Each row is a point. The last column is the point's height on a tilted bowl or saddle (a function of degree 2), plus a little noise. Along how many of its main directions does it bend up, bend down or stay straight?
(in the rows, 100 means zero)

Points (17 x 4)
138; 90; 115; 100
110; 121; 112; 109
86; 127; 141; 127
122; 120; 66; 68
69; 117; 96; 134
84; 127; 131; 125
128; 71; 102; 112
99; 75; 82; 117
124; 69; 73; 108
40; 133; 138; 129
89; 52; 103; 128
158; 107; 100; 52
127; 72; 112; 115
75; 69; 81; 129
98; 139; 112; 132
162; 126; 108; 48
109; 107; 57; 89
Directions: 2 up, 1 down, 0 straight

Points (23 x 5)
117; 103; 65; 72; 92
134; 73; 92; 131; 66
144; 113; 185; 70; 50
82; 96; 89; 77; 94
100; 93; 80; 69; 99
123; 128; 118; 173; 38
87; 150; 120; 100; 78
149; 131; 155; 90; 60
84; 119; 131; 117; 85
121; 62; 80; 100; 90
148; 101; 131; 126; 62
140; 77; 82; 85; 97
70; 143; 125; 64; 74
104; 124; 137; 104; 84
100; 121; 125; 102; 88
73; 104; 55; 97; 69
70; 111; 74; 127; 69
83; 122; 85; 71; 86
87; 86; 132; 140; 71
97; 111; 77; 117; 78
59; 100; 109; 144; 70
103; 77; 77; 127; 72
117; 96; 95; 77; 101
Directions: 0 up, 3 down, 1 straight

Points (26 x 5)
129; 90; 113; 36; 156
70; 105; 77; 111; 101
91; 68; 90; 156; 103
77; 94; 111; 46; 127
130; 89; 96; 71; 123
116; 95; 98; 78; 109
147; 136; 68; 59; 162
102; 137; 91; 151; 96
144; 144; 117; 117; 80
89; 72; 108; 124; 86
86; 101; 116; 105; 82
104; 112; 72; 116; 106
45; 136; 137; 99; 105
86; 154; 93; 76; 130
94; 90; 88; 31; 156
40; 119; 105; 167; 109
104; 107; 60; 78; 135
119; 136; 87; 85; 114
79; 93; 101; 78; 100
112; 122; 127; 105; 80
110; 103; 68; 66; 138
142; 115; 71; 122; 114
110; 81; 67; 56; 151
102; 100; 101; 120; 84
115; 102; 76; 127; 103
99; 54; 83; 134; 111
Directions: 3 up, 0 down, 1 straight

Points (44 x 7)
130; 121; 31; 89; 139; 73; 24
110; 82; 94; 111; 106; 95; 102
59; 107; 78; 83; 134; 107; 76
108; 112; 46; 72; 122; 92; 49
127; 100; 80; 66; 137; 99; 62
159; 111; 59; 101; 111; 111; 57
75; 105; 98; 51; 99; 121; 85
58; 102; 97; 93; 93; 143; 91
68; 77; 107; 79; 95; 89; 93
108; 110; 75; 94; 84; 112; 93
92; 83; 153; 139; 128; 131; 98
94; 113; 120; 76; 68; 115; 109
94; 58; 103; 132; 106; 52; 90
143; 109; 101; 39; 97; 87; 72
99; 47; 86; 124; 139; 76; 83
90; 161; 82; 104; 84; 125; 89
63; 117; 95; 109; 99; 116; 103
83; 87; 51; 83; 131; 118; 55
64; 133; 96; 116; 117; 62; 84
108; 132; 106; 105; 158; 107; 88
130; 48; 90; 88; 56; 105; 52
99; 124; 83; 146; 129; 103; 99
91; 68; 60; 96; 110; 88; 72
100; 137; 98; 100; 132; 116; 99
78; 110; 49; 120; 86; 97; 76
59; 91; 128; 119; 103; 110; 108
144; 53; 70; 87; 64; 71; 31
131; 75; 68; 76; 100; 78; 55
72; 94; 78; 88; 52; 123; 79
125; 118; 108; 60; 144; 52; 51
91; 102; 150; 161; 103; 82; 99
82; 158; 136; 75; 133; 111; 89
142; 89; 148; 149; 108; 128; 92
112; 58; 161; 132; 88; 94; 90
102; 25; 80; 139; 101; 150; 56
95; 104; 82; 77; 88; 119; 92
70; 83; 87; 142; 106; 103; 108
71; 96; 142; 87; 101; 121; 103
134; 103; 123; 82; 146; 90; 80
47; 130; 89; 139; 56; 113; 73
152; 98; 113; 117; 89; 131; 90
116; 132; 148; 163; 83; 128; 89
91; 68; 101; 140; 105; 70; 104
87; 89; 101; 88; 112; 110; 101
Directions: 0 up, 5 down, 1 straight

Points (76 x 9)
103; 140; 81; 107; 59; 56; 120; 103; 88
124; 53; 87; 75; 97; 83; 100; 97; 98
84; 108; 124; 99; 55; 71; 98; 150; 60
139; 76; 83; 102; 62; 125; 99; 97; 67
122; 87; 45; 100; 123; 81; 128; 47; 86
76; 119; 97; 142; 130; 91; 140; 81; 86
132; 88; 161; 110; 86; 109; 61; 73; 57
100; 99; 114; 104; 74; 83; 145; 79; 90
108; 122; 115; 125; 70; 98; 131; 70; 76
177; 91; 83; 105; 54; 70; 91; 96; 23
122; 122; 93; 150; 153; 124; 126; 133; 62
131; 79; 116; 101; 133; 74; 98; 152; 90
125; 60; 91; 93; 119; 115; 33; 77; 93
88; 153; 95; 102; 69; 89; 89; 130; 77
51; 123; 135; 103; 103; 116; 111; 76; 65
110; 112; 100; 47; 126; 82; 129; 99; 68
74; 92; 141; 102; 69; 81; 123; 81; 81
106; 104; 147; 105; 119; 143; 68; 83; 71
109; 96; 135; 114; 125; 141; 83; 73; 76
69; 102; 99; 93; 131; 109; 90; 73; 102
103; 29; 100; 131; 94; 149; 112; 113; 53
101; 88; 152; 103; 107; 75; 106; 143; 77
135; 121; 153; 150; 121; 86; 51; 76; 52
72; 117; 106; 100; 115; 103; 60; 88; 102
85; 93; 114; 141; 56; 86; 91; 76; 77
78; 111; 76; 114; 122; 121; 114; 86; 97
108; 110; 130; 99; 139; 139; 82; 128; 86
109; 106; 90; 110; 154; 110; 82; 100; 111
113; 100; 77; 99; 121; 116; 140; 148; 71
97; 103; 88; 122; 95; 116; 112; 83; 97
84; 114; 74; 115; 117; 143; 112; 130; 74
63; 89; 109; 127; 89; 114; 100; 140; 75
96; 108; 92; 115; 123; 100; 104; 78; 109
97; 125; 77; 111; 87; 90; 155; 138; 79
105; 113; 91; 103; 58; 114; 62; 74; 65
61; 121; 112; 93; 88; 62; 130; 130; 71
111; 80; 84; 72; 116; 97; 80; 119; 108
113; 132; 107; 90; 106; 80; 67; 62; 85
112; 75; 50; 94; 93; 115; 88; 152; 84
111; 77; 97; 87; 128; 92; 68; 66; 107
139; 148; 66; 134; 112; 96; 92; 105; 96
62; 134; 73; 98; 74; 59; 111; 132; 87
137; 110; 75; 101; 102; 152; 34; 70; 36
79; 112; 107; 78; 73; 90; 80; 72; 84
102; 127; 81; 85; 74; 114; 109; 100; 87
89; 90; 101; 82; 172; 92; 123; 78; 79
95; 103; 111; 102; 113; 124; 121; 90; 90
124; 121; 84; 87; 83; 64; 47; 74; 70
50; 91; 63; 114; 66; 98; 137; 113; 79
73; 101; 68; 113; 74; 137; 85; 81; 72
79; 82; 72; 85; 54; 130; 143; 111; 66
133; 94; 83; 116; 90; 90; 43; 71; 75
136; 83; 91; 95; 94; 100; 104; 135; 88
121; 33; 113; 104; 105; 77; 97; 100; 98
125; 56; 85; 115; 58; 92; 117; 107; 80
109; 118; 96; 126; 53; 79; 104; 105; 81
29; 109; 101; 87; 77; 130; 76; 86; 40
97; 119; 50; 104; 120; 94; 195; 71; 72
100; 103; 62; 100; 126; 85; 94; 112; 119
92; 136; 64; 102; 109; 82; 68; 89; 115
73; 27; 106; 32; 60; 117; 90; 90; 68
99; 87; 92; 63; 127; 76; 65; 110; 107
143; 22; 108; 90; 70; 101; 128; 114; 64
77; 86; 78; 107; 123; 76; 126; 80; 108
100; 144; 121; 118; 115; 114; 131; 116; 74
75; 70; 53; 106; 82; 78; 93; 75; 108
129; 66; 127; 134; 95; 82; 76; 83; 81
92; 110; 92; 54; 128; 100; 173; 140; 23
106; 65; 96; 75; 72; 96; 64; 81; 92
109; 130; 86; 124; 93; 68; 92; 111; 107
120; 92; 135; 113; 117; 59; 117; 76; 77
39; 83; 50; 73; 113; 104; 54; 124; 70
116; 146; 65; 112; 97; 83; 99; 136; 107
80; 83; 107; 101; 103; 123; 113; 112; 91
109; 149; 91; 47; 72; 93; 114; 111; 48
85; 93; 92; 113; 79; 48; 107; 124; 98
Directions: 0 up, 6 down, 2 straight

Points (69 x 9)
97; 123; 82; 69; 124; 56; 70; 74; 95
135; 111; 116; 96; 115; 89; 95; 69; 87
137; 87; 50; 110; 76; 189; 128; 102; 128
96; 133; 76; 116; 118; 102; 142; 76; 54
98; 69; 69; 90; 98; 123; 130; 85; 96
141; 71; 54; 102; 138; 79; 102; 82; 81
76; 86; 103; 62; 126; 97; 118; 84; 107
82; 102; 159; 134; 39; 78; 95; 94; 142
119; 77; 98; 80; 77; 120; 105; 65; 100
64; 86; 99; 70; 68; 132; 83; 89; 117
125; 95; 62; 105; 109; 118; 89; 92; 73
93; 57; 80; 123; 90; 74; 76; 114; 134
107; 111; 129; 122; 55; 87; 136; 86; 99
93; 116; 115; 77; 99; 94; 132; 94; 88
54; 110; 101; 79; 78; 135; 133; 139; 132
112; 49; 130; 95; 145; 104; 61; 99; 159
143; 113; 135; 59; 133; 75; 131; 143; 102
130; 110; 136; 113; 56; 81; 75; 97; 119
75; 95; 129; 99; 74; 89; 102; 117; 112
93; 100; 81; 108; 63; 111; 86; 75; 87
124; 69; 76; 115; 72; 84; 65; 138; 120
49; 99; 132; 79; 144; 118; 89; 132; 151
91; 132; 63; 158; 123; 140; 103; 103; 77
72; 100; 119; 92; 83; 68; 87; 111; 120
70; 101; 116; 138; 89; 72; 114; 87; 109
51; 113; 94; 47; 117; 125; 107; 92; 129
97; 88; 103; 71; 66; 121; 96; 50; 97
78; 113; 115; 85; 114; 69; 116; 67; 97
83; 134; 127; 144; 30; 86; 95; 131; 153
117; 79; 70; 112; 154; 60; 51; 118; 150
104; 142; 93; 53; 102; 98; 82; 69; 83
70; 109; 60; 119; 98; 127; 93; 121; 103
103; 57; 139; 99; 102; 112; 39; 104; 154
147; 65; 94; 95; 102; 130; 106; 135; 116
140; 105; 63; 103; 113; 108; 91; 124; 56
104; 99; 134; 120; 18; 122; 93; 41; 138
78; 86; 42; 94; 104; 91; 125; 112; 93
107; 69; 39; 100; 138; 77; 91; 132; 116
104; 95; 120; 108; 102; 86; 112; 50; 94
77; 118; 91; 108; 79; 144; 56; 83; 120
88; 108; 135; 70; 123; 139; 96; 99; 121
115; 104; 123; 107; 122; 71; 100; 123; 110
113; 18; 71; 64; 47; 62; 76; 44; 133
94; 101; 94; 115; 115; 115; 60; 135; 132
76; 115; 102; 119; 150; 50; 54; 110; 185
107; 92; 94; 138; 148; 106; 95; 56; 118
83; 125; 83; 82; 116; 105; 121; 170; 128
126; 91; 132; 107; 87; 162; 110; 134; 129
107; 55; 166; 85; 91; 72; 89; 41; 125
101; 85; 63; 112; 135; 94; 105; 45; 87
124; 115; 125; 60; 96; 146; 117; 114; 119
77; 65; 131; 104; 149; 119; 100; 68; 122
127; 119; 165; 122; 91; 107; 98; 91; 123
67; 142; 104; 66; 80; 122; 121; 75; 99
70; 128; 81; 94; 85; 128; 69; 151; 145
78; 96; 89; 109; 87; 111; 63; 69; 104
104; 70; 135; 69; 63; 102; 122; 76; 108
86; 117; 130; 74; 129; 136; 139; 95; 106
120; 117; 102; 106; 116; 134; 33; 83; 131
118; 59; 75; 50; 101; 66; 101; 75; 100
91; 73; 103; 65; 51; 116; 103; 88; 115
83; 112; 106; 152; 26; 79; 101; 115; 138
94; 87; 108; 151; 104; 105; 100; 122; 116
134; 77; 82; 151; 129; 96; 100; 170; 117
157; 98; 117; 90; 106; 101; 158; 60; 91
115; 117; 66; 109; 79; 97; 70; 83; 65
153; 87; 105; 67; 83; 142; 86; 78; 119
89; 72; 49; 56; 94; 112; 127; 123; 129
65; 97; 102; 134; 65; 70; 112; 116; 120
Directions: 5 up, 1 down, 2 straight

Points (69 x 9)
146; 97; 89; 97; 110; 139; 124; 40; 150
85; 144; 115; 71; 98; 60; 79; 167; 116
84; 94; 68; 134; 174; 94; 89; 107; 81
58; 141; 72; 115; 132; 108; 120; 85; 80
130; 73; 88; 161; 98; 102; 111; 129; 97
137; 122; 108; 76; 99; 80; 69; 90; 60
115; 108; 119; 86; 97; 85; 91; 105; 72
90; 156; 94; 136; 129; 102; 101; 141; 117
114; 114; 71; 96; 89; 94; 91; 102; 93
104; 62; 171; 102; 71; 159; 54; 111; 42
98; 83; 94; 50; 107; 113; 60; 84; 84
58; 105; 177; 80; 111; 96; 128; 107; 60
77; 118; 98; 172; 92; 100; 123; 110; 105
123; 120; 86; 80; 108; 69; 109; 113; 83
160; 128; 130; 76; 109; 113; 62; 92; 37
110; 84; 144; 72; 96; 146; 74; 119; 57
117; 56; 105; 160; 101; 82; 90; 107; 79
93; 125; 117; 80; 110; 57; 61; 73; 86
142; 115; 125; 108; 98; 102; 108; 59; 102
125; 60; 128; 104; 101; 52; 138; 80; 70
82; 121; 109; 81; 137; 100; 110; 96; 65
94; 99; 112; 77; 84; 100; 144; 96; 62
79; 89; 50; 60; 105; 53; 101; 112; 114
78; 84; 74; 133; 114; 78; 81; 90; 97
127; 126; 140; 126; 106; 129; 118; 83; 121
86; 130; 128; 101; 69; 75; 89; 108; 100
68; 129; 122; 77; 75; 122; 34; 78; 96
87; 104; 97; 74; 114; 86; 27; 50; 108
89; 139; 124; 125; 130; 71; 51; 75; 77
106; 94; 102; 79; 121; 132; 95; 83; 83
104; 68; 49; 93; 67; 113; 89; 146; 68
81; 149; 122; 121; 95; 113; 98; 135; 112
69; 114; 127; 111; 107; 91; 123; 57; 79
74; 108; 132; 101; 80; 96; 76; 120; 89
114; 91; 115; 97; 52; 134; 96; 57; 106
76; 92; 117; 126; 140; 93; 90; 90; 62
121; 77; 70; 100; 53; 91; 133; 104; 56
95; 115; 124; 114; 151; 60; 99; 69; 56
100; 132; 123; 149; 136; 106; 49; 124; 63
82; 110; 160; 105; 118; 156; 64; 92; 52
111; 120; 78; 124; 122; 102; 139; 122; 116
113; 74; 88; 100; 123; 109; 97; 79; 95
99; 112; 127; 70; 103; 91; 92; 127; 73
147; 103; 96; 127; 93; 109; 106; 128; 98
126; 113; 93; 73; 107; 121; 86; 57; 100
166; 73; 75; 98; 143; 71; 82; 129; 109
79; 47; 112; 140; 134; 87; 85; 105; 64
64; 143; 85; 80; 124; 106; 130; 82; 68
97; 78; 142; 77; 91; 71; 75; 106; 67
109; 131; 127; 158; 140; 87; 59; 89; 65
130; 89; 114; 102; 85; 131; 101; 125; 83
105; 117; 117; 81; 119; 152; 85; 92; 80
89; 124; 99; 78; 121; 134; 138; 113; 85
90; 87; 78; 104; 41; 113; 153; 85; 55
60; 145; 128; 127; 116; 155; 127; 93; 97
91; 83; 91; 141; 63; 40; 85; 79; 113
79; 100; 115; 99; 134; 72; 84; 116; 84
90; 75; 97; 140; 100; 89; 88; 98; 85
107; 138; 105; 134; 111; 83; 111; 39; 127
110; 130; 88; 160; 64; 85; 102; 89; 121
49; 111; 132; 128; 123; 105; 102; 15; 71
89; 99; 137; 56; 86; 108; 53; 49; 75
117; 114; 120; 76; 92; 106; 131; 117; 76
75; 97; 130; 101; 66; 135; 143; 62; 88
139; 138; 78; 115; 131; 142; 126; 109; 146
195; 104; 132; 118; 95; 53; 97; 75; 55
43; 114; 105; 103; 82; 130; 111; 99; 76
130; 130; 84; 123; 129; 102; 90; 101; 103
169; 74; 90; 93; 86; 85; 100; 151; 64
Directions: 3 up, 3 down, 2 straight

Points (77 x 9)
89; 104; 110; 75; 92; 88; 114; 89; 105
91; 114; 132; 60; 91; 116; 111; 144; 84
121; 142; 70; 118; 103; 125; 101; 96; 64
91; 125; 83; 76; 103; 124; 85; 145; 71
84; 100; 94; 73; 108; 85; 101; 141; 83
82; 136; 114; 76; 115; 148; 66; 81; 63
89; 127; 96; 102; 114; 120; 129; 107; 86
130; 63; 107; 50; 112; 92; 133; 90; 78
117; 143; 61; 85; 116; 142; 116; 125; 59
70; 64; 66; 76; 85; 90; 99; 137; 73
81; 68; 151; 108; 144; 98; 87; 98; 92
99; 108; 96; 70; 77; 60; 127; 89; 93
97; 102; 132; 73; 119; 83; 87; 79; 100
84; 45; 84; 129; 94; 91; 65; 99; 78
101; 102; 62; 111; 64; 81; 167; 112; 71
73; 144; 63; 117; 118; 132; 82; 50; 52
52; 137; 80; 94; 132; 93; 126; 99; 77
129; 158; 71; 119; 101; 69; 120; 82; 64
139; 75; 73; 101; 141; 93; 116; 114; 57
122; 109; 67; 117; 127; 91; 67; 93; 63
58; 108; 82; 69; 98; 173; 127; 135; 52
81; 96; 95; 39; 111; 46; 133; 47; 95
113; 129; 91; 109; 111; 81; 120; 115; 87
94; 142; 167; 64; 63; 138; 104; 127; 68
135; 77; 52; 28; 111; 46; 125; 79; 42
134; 107; 110; 93; 90; 5; 100; 110; 62
66; 82; 141; 81; 74; 71; 87; 86; 115
91; 114; 35; 85; 54; 88; 101; 113; 57
85; 97; 107; 114; 119; 118; 137; 137; 86
91; 129; 89; 92; 78; 59; 138; 158; 77
129; 76; 85; 80; 79; 136; 131; 114; 65
125; 74; 122; 96; 65; 165; 159; 98; 49
65; 109; 86; 76; 99; 98; 70; 128; 76
122; 116; 161; 115; 142; 103; 53; 106; 60
70; 112; 102; 108; 93; 97; 98; 91; 101
85; 123; 95; 62; 151; 85; 107; 64; 85
48; 126; 57; 106; 86; 107; 94; 80; 71
105; 75; 131; 87; 99; 142; 57; 111; 68
115; 125; 35; 106; 85; 109; 105; 113; 57
130; 104; 99; 118; 104; 84; 120; 100; 86
105; 82; 96; 109; 56; 106; 97; 104; 88
137; 108; 109; 110; 83; 104; 81; 90; 76
101; 73; 69; 101; 113; 112; 102; 97; 78
87; 113; 118; 136; 137; 85; 124; 132; 93
93; 96; 129; 137; 97; 64; 149; 83; 119
109; 160; 81; 133; 79; 116; 65; 106; 57
91; 125; 108; 107; 79; 98; 88; 138; 88
88; 115; 90; 120; 111; 113; 76; 96; 81
108; 105; 101; 93; 41; 112; 117; 114; 83
60; 74; 74; 136; 120; 63; 122; 90; 90
136; 98; 101; 64; 72; 99; 135; 115; 73
102; 123; 88; 32; 110; 107; 82; 88; 78
137; 97; 125; 105; 70; 127; 53; 97; 59
70; 84; 102; 102; 132; 126; 84; 123; 77
65; 104; 114; 99; 114; 92; 57; 83; 90
128; 117; 118; 105; 74; 101; 108; 44; 85
74; 63; 105; 80; 131; 143; 88; 43; 85
109; 87; 96; 71; 153; 21; 94; 128; 53
113; 101; 100; 71; 128; 85; 139; 111; 82
97; 121; 95; 93; 90; 86; 126; 41; 98
48; 107; 120; 124; 97; 81; 112; 116; 107
109; 65; 107; 129; 70; 70; 111; 89; 99
119; 69; 121; 109; 124; 105; 76; 99; 80
116; 87; 96; 101; 84; 65; 63; 16; 88
140; 80; 113; 90; 85; 86; 85; 127; 73
93; 111; 113; 95; 127; 82; 34; 95; 72
86; 99; 125; 61; 127; 81; 54; 95; 85
95; 163; 118; 94; 128; 124; 131; 118; 73
92; 132; 107; 109; 93; 95; 55; 105; 79
77; 93; 93; 59; 110; 68; 115; 84; 98
61; 58; 45; 124; 125; 122; 74; 76; 57
44; 167; 63; 116; 122; 111; 118; 142; 47
89; 124; 94; 108; 135; 148; 81; 131; 59
102; 100; 114; 129; 134; 86; 87; 76; 90
93; 76; 117; 86; 128; 109; 56; 135; 71
110; 118; 112; 91; 54; 91; 174; 85; 89
88; 104; 104; 103; 86; 100; 86; 96; 97
Directions: 0 up, 6 down, 2 straight
